Rows are points. Examples show where two turns around zero, p and q, send a point. Where does a point land after both, in the order given? Backwards means that the second turn is done in reverse. Each puzzle has new turns, and all numbers are rounded.

Turn p:
[-12  48] -> [-49   6]
[ 11 -11] -> [14  6]
[  9 -20] -> [22  1]
[ -8 -17] -> [ 13 -14]
Turn q:
[ 33 -16] -> [ -7 -36]
[-9 -8] -> [-10   7]
[-24  24] -> [17 29]
Where do these land?
q, then p: [ 22 -14] -> [ 20 -16]
p, then q: [  9 -30] -> [  6 -31]
p, then q: [-23  11] -> [-22  13]
p, then q: [-8 33] -> [-5 34]

Turn p:
[ 28   0 -10] -> [  7 -29   2]
[-31  10  36] -> [-3 43 22]
[ 5 19 -8] -> [21 -3 -3]
[ -2 -29 -17] -> [-25 -11 -20]
Turn q:
[-21  48  -8] -> [-4 27 45]
[ 22 -25  -7] -> [  2  -2 -34]
[10 -1 13] -> [15 -5 -3]
[-11 -21   3] -> [-12 -20  -7]
Where do these land?
q, then p: [  0  19 -39] -> [32 29 -1]
p, then q: [-11 -28   9] -> [-18  -9  24]
q, then p backwards: [-2 27  3] -> [-3 15 22]
p, then q: [ 13 -17  27] -> [  4 -30  16]

Turn p:
[ 28 -22  32  -6] -> [-17 -38   7  24]
[  9 -14 -27  16] -> [ 17 -10  15 -25]
[-14  25  16  22] -> [-26  28  11   0]
[ -6 -25 -16  -4] -> [29 -8  7  0]
[-17  37  -5 -27] -> [ -4  29 -40   0]
Turn q:
[14  1 -6 29] -> [ 1 18 21 18]
[20 12  3  0] -> [-21  10   4   1]
[-47 -12 -24 -31] -> [ 36 -30 -12 -39]
[25 10  5  1] -> [-24  10   6   5]
[-35  11   4  -2] -> [ 25   7 -22 -14]
[ -9 -22 -26   6] -> [ 22 -16  23  -3]
[31  1 44 -4] -> [-39   2 -22  30]
Where do these land?
p, then q backwards: [-26 -13   9 -26] -> [-14 -11  22  29]
p, then q: [ -5 -19 -15  15] -> [-24  -5 -10  12]
p, then q backwards: [36 -9  7 -5] -> [  7 -24   2 -29]
q, then p: [-20  44  -9 -23] -> [ 14   4 -52  -4]
q, then p: [ -7 -24  10   0] -> [  7 -14  20  -8]
p, then q: [48 18 -9 23] -> [ 16 -44 -26 -19]
p, then q backwards: [-26   3   7  15] -> [10 13 -6 25]

Turn p:
[ 21  -7  -3 -22] -> [-22  13   5 -17]
[-15   5   7   3] -> [  4  -9 -10  11]
[ 30 -14   5  -4] -> [-18   9  26  -9]
[-22 -17  -1   3] -> [  6 -26  -6  -5]
[ -5 -19   6   8] -> [  0 -19  11  -1]
[ 14   5 -15   6] -> [10 16  8 -8]
[-22  48   1   6] -> [ 21  18 -34  31]
Turn q:
[ 16 -15  21  21] -> [ 26 -22  12   8]
[ 18 -23 -13  13] -> [  9 -27  -4 -18]
[ 12  27  21 -19] -> [-20   8  27  22]
[ -6   4 -13 -17] -> [-19   7  -9  -4]
[-21  -7 -17 -11] -> [ -9  10 -26  -6]
[-20   0  16  16] -> [24 14 -4 11]
[  3  14 -15  -3] -> [-12   8   6 -14]
Where do these land?
p, then q backwards: [-17   3 -17 -20] -> [-13 -17 -23   2]
p, then q backwards: [ -4 -21  16  25] -> [30 -5 21  4]
p, then q: [ 3 -8 34 -1] -> [ 30   8 -15   6]
p, then q backwards: [31 19  1  3] -> [-15  32   8  -1]
p, then q backwards: [-23  10 -24  -8] -> [-19 -22 -14  14]
p, then q: [-2 -3  0 17] -> [  7 -13   8   4]
p, then q: [ 11   0 -11 -16] -> [-17  14  -2   5]

Turn p:
[ -6  -1   7 -10  16  42] -> [ 21  19  -9 -15  33  -3]
[  3   7   8 -11 -21 -13] -> [  1   6   0  14 -19  16]
[  5  10   8  -1 -20 -10] -> [  3   4  -1  17 -18   6]
[  9  -3 -14   8 -45 -14] -> [ -1  -9  25  40 -16   8]
[ -1  10 -18  -8  16   7] -> [ 15 -15   0 -17   7   1]
[ -2 -12  -8  -7  11 -16] -> [-16  -9   6 -14  -2   8]
[12 -8  1 -5 17 -1] -> [ -4   6   7 -20  -2  -5]
[-33  -4  24  18  18  20] -> [-13  11 -36   0  31 -15]
[ 11   2  -8  17   9 -16] -> [ -8 -14   6  -5 -14 -18]
Turn q:
[ 3 11  6  2 24 -3] -> [ -4   5 -19 -17  -8   1]
[ -1 -27  -4  15 -23 -19] -> [  3   9  32  11   0 -25]
[ 17  13  15 -24  12  15] -> [-19  -9 -29   2  13  12]
[  4   6 -14   1  14  -2] -> [  5 -11  -7 -14  -7  -3]
[ 12  10 -10  -8 -25  -6] -> [-14 -18  21   0  10   6]
[-27 -14  -4  10 -18 -23] -> [  7  13  31  13 -22  -5]
[-21 -15  -7   4  19   7] -> [ 25   5 -12   7 -17  -5]
[13 16 20  1 -2 31] -> [ -2   7 -17  -3  32  20]
Where do these land?
p, then q backwards: [  5  13 -12 -13  12  -3] -> [ -3  13 -19   7   9   3]
q, then p: [ -9  -1   8 -14 -26 -13] -> [ -8  10 -21  17  10 -13]
p, then q: [ 3  6 -9 -3 11 48] -> [-25 -12 -30 -25   0 -17]
q, then p backwards: [ 14 -13   3   2  13 -11] -> [ 4  1 10 19 14 -1]
q, then p: [ 9  1 26 33 10  7] -> [ 25 -15 -15 -23 -18   8]
p, then q: [-14  -7   6   6   9 -13] -> [ 14  -3   4   9 -16   4]
q, then p: [ -8   0 -21 -12 -28 -15] -> [-22  29  -6  15   6  -7]
